Each row of a before or after table is a point. One or more steps were done to the points. Then noise was added and the rows were shuffled. The steps act on columns, c1 being the first. What was done? A step turns or swaps two columns, mirrors them in a line or flattens them onto one, adds a multiple of one to another, or multiplies or shifts one. Angles are multiples of 10 degrees, from the lower column toward the higher: turns from -170 to 170, lines from 10 to 170 but not 90. Use the fewest steps. Two steps may share a column if one is a turn and the other turns, adds or multiplies; they go together, in the order done. Otherwise the lowest column goes first.
(in the rows, 128 means zero)

Before (9 x 3):
[[ 79 123 101]
 [176 125 200]
 [131 133 114]
 [146 101 144]
 [140 122 165]
 [ 98 129 123]
 [169 139 154]
 [123  90  96]
 [167 102 226]]
After (9 x 3):
[[130  79 130]
 [125  98 152]
 [169 124 127]
 [134 175 232]
 [155 168 254]
 [147 146 173]
 [124 127 145]
 [118 164 182]
 [134 140 195]]
Steps: turn c1 and c2 by 90 degrees; shift c3 by 30

Before:
[[177 121 147 137]
 [ 96  75  82 127]
 [140  99 171 126]
 [127 106 104 129]
 [136 120 102 126]
 [147 123  82 151]
 [113 119 194 137]
 [130 100  94 186]]
After:
[[119 120 102 125]
 [113 118 149  76]
 [155 116 196 127]
 [129 108  97 126]
 [159 124  83  74]
 [117  99 172 122]
 [239 101  96  34]
 [145  76  83 158]]
Steps: multiply c4 by 2.5; turn c1 and c4 by -130 degrees

Before (9 x 8):
[[ 80 124  84 131 106 101 204  76]
 [ 90 201 130 172 152 115 120 121]
 [151 120 150 125 131 133 128  39]
 [113  36 138 124 119 109  95 164]
 [134 158 197  59 129  70 136  36]
 [136 156 156 116 143 148 145 141]
 [139 111  77 102 127 123 131  99]
 [ 50 124 123  79  83 119 150  87]
 [143 101 147 173  79 110  73 187]]
After, 9 rows:
[[ 96 131 168 159  85 106 168 105]
 [195 150  73 131 100 102  69 138]
 [157 152  95 106 130 117 155 137]
 [105 100 131 114 146 152 109 123]
 [126 207 166 133 118 114 138  98]
 [201 150 156  97  85 115  85 146]
 [ 79 127 162  77 124  69 102 158]
 [155  58 149 161 152 119 113 136]
 [102 164 124 124 130 137 115 161]]
Steps: turn c1 and c3 by 140 degrees; turn c3 and c7 by 140 degrees; turn c2 and c8 by 160 degrees; multiply c8 by 0.4; multiply c4 by 0.7

Before, 8 rows:
[[144 181 111 204  75  90  81 144 177]
 [142 155  87  67 134 125 110 113 131]
 [140 177 100 122 168 124 140 122  52]
 [124 171 108 140  79  82 129 151 129]
 [134 141 109 150 129 104 119 182 132]
 [140 191  93 154  98 157 142 115 137]
 [130 102  56  76 137  94 151  89 136]
 [ 50 162  49 147 163 123 141 113 128]]
After (8 x 9):
[[148 144  93  71 138 125 115 111 104]
 [144 183  93 157 119 156 142 105  96]
 [141 218 102 200 123  96  84 139 136]
 [133 106  64  75 140  87 153  87 146]
 [ 56 134  51 149 154 127 145 116  91]
 [140 133 102 151 132 104 115 183 119]
 [136 102 102 118  93 124 144 126  44]
 [126 183 112 141 100  82 133 152 124]]
Steps: turn c5 and c9 by -50 degrees; turn c2 and c9 by -50 degrees

Before:
[[194  97 195 182 165 125 163  86 188  26 127]
 [119  92 190 109 231 132 115 101 124 106 126]
 [ 96 134 140 114 162  53 129 191 131 151 108]
 [129 115 129 177 131 103 128  89 181 179 112]
 [ 69 164 114 162 133 151 141  64  87 102 143]
 [132 128 145 183  76 104  99 140 119 147 107]
 [120 125 136  86  80  98 147 105 165 153 143]
 [119 122 114 181 126 152 138 147 205 143 120]
 [173 156  94 130 190 139 101 128 156 103  91]
 [152 149 136 164 124  90  77 137 177  73 126]
 [145 173 161 166 132 122 128 127 156 116 141]
 [119 182 161  92 122  75 102 160 162  90  72]]
After (12 x 11):
[[ 78 149 137 162 122 144 111 156 130  55 120]
 [ 84  98 194 181 163  80 211 131 128  56 155]
 [194 164 112 163 133 152 154 110 126 113 179]
 [ 71 133 139 117 164 214 117 154 129 148  70]
 [ 80 183 162  96 121 180 124  91 125  81  65]
 [110 171 161 167 132 118 138 161 130 120 137]
 [100 127 145 181  77 147  94 163 128 129 105]
 [137  92 190 108 231 132 130  94 128 101 140]
 [109 158  91 132 187  83 120 104 128  96  99]
 [102 126 133  87  81 161 133  91 129 163 154]
 [157 121 114 182 124 116 129 172 128 145 109]
 [105 115 128 176 129 150 101 125 126 170 140]]
Steps: multiply c6 by 1.3; turn c1 and c6 by -130 degrees; turn c8 and c11 by -40 degrees; add 0.7 times c4 to c8; turn c7 and c10 by 30 degrees; multiply c9 by 0

Before:
[[118 168 136 163 142 136 126 132 123 122 116 108 120 150]
 [135 110 131 110 145  82 120 107 125 111 139 128 108 115]
 [121 102 117 105 144 128 124 146 118 136 132 141 123 151]
 [117 102 144 111 143 132 112 114 131 114 134 122 155 119]
 [171 102 131 123 120 126 111 116 106 107 135 133 129 141]
 [125  94 135 153 139 130 134 101 119 134 139 138 120 142]
 [137 118  59 130 125 127 117 135 131 121 119 131 143 145]
 [115 249 138 157 132 140 112 114 115 137 127 147 112 117]
 [118  96 137 131 144 135  97 108 131 124 112 135 106 149]]
After, 9 rows:
[[119 125 138 132 136 165 130 114 133 151 178 117 109 121]
 [123 129 134 135 102 152 138 113 133 138  84 139 128 115]
 [138 152  58 131 134 131 116 132 132 147 135 119 142 126]
 [122 136 117 120 148 107 133 116 138 145 101 142 132 111]
 [134 119 130 165 111  94 125 107 135 125  96 141 113 150]
 [117 133 144 118 116 113 114 110 136 125  99 107 145 143]
 [119 180 137 123 112 133 103 109 145 148 129 149 114 119]
 [170 133 132 127 114 122 129 133 156 148  98 130 132 140]
 [116  53 138 126 115 159 123 120 148 114 224 152 127 127]]
Steps: multiply c11 by 2.5; turn c2 and c11 by 130 degrees; turn c4 and c6 by 70 degrees; turn c5 and c8 by -80 degrees; mirror c7 and c9 in the line at 160 degrees; turn c10 and c14 by -120 degrees; turn c12 and c13 by 40 degrees

Before:
[[122 124 180 151 101 136 149 174 137 118 141 117 183 119 149 175  77 160]
 [117 107 177 184 157 126 136 140  93 129 100 186 152  92 139 138 178  68]
 [174 134 138 132 129  94 145 129 140 154 114 141  96 135 172  78 111 126]
 [192 132 128 141  77 150  77 153 124 189 160 127 147 137 131 123 146 105]
 [ 75 165 173 148 165 153 186 177 109 114  76 115 127  94 138 135  92 181]
 [ 97 153 120 140 100 102  82 131 103 130 135 127 124 111 174 148 141 125]
 [121 156 139 185 120 130 121 138  65 121  99  92 148 114 148 150 188  87]
 [172 119 104 159 134 119 101 132 102 119  98 130 115  80 112 122 152 120]
 [129 112 140 131 118 102 106 125 117 151 125 114 112 106 116 130 206 125]
 [105 152 166 141 178 106  75  91  65 137 143 123 152  89 172  91 144 141]]
After (10 x 18):
[[128  99 147 116  97 183 166 144  94 157  74 188 152  93  81 138 178 180]
 [ 86 114 131 148 196 145   9 176 124  87 133 126 147 136 128 124 148 177]
 [ 86 134 172  94 143 125 131 132 141 106 105 141  98 135 126  78 113 142]
 [164 130 146 149  75 152 240 232 109 113 102 116 127  93  86 135  91  77]
 [ 84 116 109 114 138 156  92 133 103 138  96 130 115  82 151 122 152 132]
 [137 148 148 119 134 184 116 156  66 155  83  91 149 114 120 149 186 162]
 [134 176 177 107  72 137 128  65  63 114 146 124 151  87  98  92 143 121]
 [131 116 118 101 139 128  96 116 117 110 115 114 112 105 114 131 206 143]
 [167 148 171 101 144 136  64 141 104 126 132 127 124 110 145 147 142 132]
 [141  93 158 131 152 152 124 213 138 121 156 118 181 118  80 175  77  96]]
Steps: turn c1 and c5 by 160 degrees; add -1 times c5 to c7; multiply c8 by 2; turn c2 and c8 by 20 degrees; turn c3 and c15 by -80 degrees; mirror c4 and c6 in the line at 50 degrees; turn c10 and c18 by 150 degrees; add -0.5 times c18 to c11

Before:
[[129 127 131 120 124 111 124 149 133  99 145 117 120 119 130 129 142 107
  129 117]
 [127  92 143 144 124 105 129 101 113 127 112 141 140 123 122 110 132 105
  166 130]
 [156 123 129 138 131 116 141 135 122 134 119 114 119 129 136 106 147 117
  122  86]
 [138 123 158 114 139 111 107 144 122 137  98 123 129 125 135 102 102 134
  141 111]
 [133 148 110 152 132 125 125 140 141 108 127 124 137 118 124 104 129 108
  152 117]
 [135 136 128 100 128 140 127 115 153 129 117 126 117 110 108 123 143 124
  120 114]
 [124 115 106 114 122 118 115 125 123 108 112 121 111 137 133  99 122 105
  150 110]
 [135 119 127 143  84 141 110 101 109 154 120  56 104 140  88 118 151 143
  113 168]
 [148 128 127 116 153 141 109 129 131 100 141 107 121 114 118 120 133 115
  146  88]
 [123 148 140 116 154 117 127 130 112 125 103  98 107 119 138 111 134 105
  154 128]
 [139 113 109 127  98 143 122 118 107 170  92  74 124 152  77 161 158 169
  127 176]]
After, 11 rows:
[[138 112 157 111 118 134 104 146 122 110  97 123 129 131 135 153 112 133
  140  87]
 [141 130 109 125 165 135 122 105 104 186  93  74 122  93  75 135 151 167
  127 248]
 [126 111 106 114 137 129 114 124 125 101 112 121 110 129 132 122 105 105
  149  84]
 [134 135 127 146 170 124 112  98 109 157 117  55 105 119  88 136 113 141
  113 226]
 [126  87 142 143 127 120 127 100 112 126 113 141 139 133 122 127 109 105
  163 132]
 [120 134 138 118 100 113 128 144 112 126 103  97 108 126 138 125 110 103
  152 128]
 [150 137 125 117 100 132 108 121 131 114 140 108 125 113 118 102 121 116
  147  28]
 [155 116 132 140 124 130 143 134 123 139 119 111 120 130 136 128  98 117
  121  24]
 [130 115 132 121 126 133 124 147 135 118 146 116 123 139 130  99 126 109
  127 100]
 [135 142 124  98 116 120 127 117 151 138 117 126 116 127 106 122 121 125
  121  93]
 [135 140 110 152 118 122 127 149 139 108 127 124 137 132 124 116 104 108
  151  98]]
Steps: turn c2 and c6 by -50 degrees; turn c6 and c8 by -40 degrees; turn c5 and c14 by -140 degrees; add 0.7 times c15 to c14; turn c16 and c17 by 110 degrees; turn c10 and c16 by 50 degrees; multiply c20 by 2.5

Before:
[[152 103 138 118 126 150 125  66 117 132 123 150 124 130 141 111 115  94
  132 142 141 136 126  96]
 [136 135 144 148  90 162 103 128 128 146  86 146 149 111 117 140 119 132
  156 129 149 166 149 132]
 [188 139 114 110 123 149 109 137 146 136 152   7 151 146 116 120 105  81
  122 111 144 144 107 127]
 [163 152  97 181 126  75 105 138 126 164 114 117 137 137 141 124 107 157
  132 136 136 144 143 129]
 [160 121  99 121 128  69 121 141  88 162 140 154 146 108 119 114 111 158
  144 163 129 169 104 114]
 [183 143 125 128 103 145 111 133 104 149  90 153 159 113 120 115 131 152
  133 120 121 129 149 115]
 [125  95 114 118 130 117 108 130 145 120 157 161 166 133 145 114 122 154
  149 171 124 154 110 113]
 [ 56 113  99 112 122 168 178 120 123 161 115 162 112 134 128 124 115 160
  138 169 104 137 128 119]
 [186 136 140 137 114 154 158  74 142  94 155 100 127 112 164 122 144 161
  116 147 143 138 136 119]]
After (9 x 24):
[[126  94 118 217 130 118 109 130 145 121  99 161 125 122 144 113 132 154
  103 170 124 155  50 131]
 [153 103 135 164 126 151 125  65 117 132 133 151 138 115 142 112 130  94
  107 143 142 136  66 154]
 [ 56 113 108 140 122 168 179 120 122 161 140 162 148 115 129 124 134 159
  114 169 104 137  68 131]
 [186 135 136 113 114 154 159  74 142  94 101 101 120 144 163 123 111 161
  135 148 143 138  76 142]
 [188 140 119 139 123 150 109 137 146 136 104   7 137 106 117 121 146  80
  133 111 145 144  47 133]
 [160 121 108 157 128  69 121 141  88 162 116 154 128 111 118 114 108 158
  107 164 129 170  43 133]
 [163 153 106  82 126  75 104 138 126 164 142 117  76 106 140 124 137 158
  126 136 136 144  83 125]
 [183 143 125 133 103 145 111 133 103 149 166 153 118 132 120 115 113 152
  118 119 120 129  89 137]
 [135 135 140 130  90 161 103 128 128 147 169 147 102 119 117 140 111 132
  106 129 149 166  89 111]]
Steps: turn c4 and c13 by -110 degrees; add -1.5 times c2 to c4; multiply c3 by 0.7; multiply c11 by -1; swap c14 and c17; turn c19 and c24 by -150 degrees; shift c23 by -60
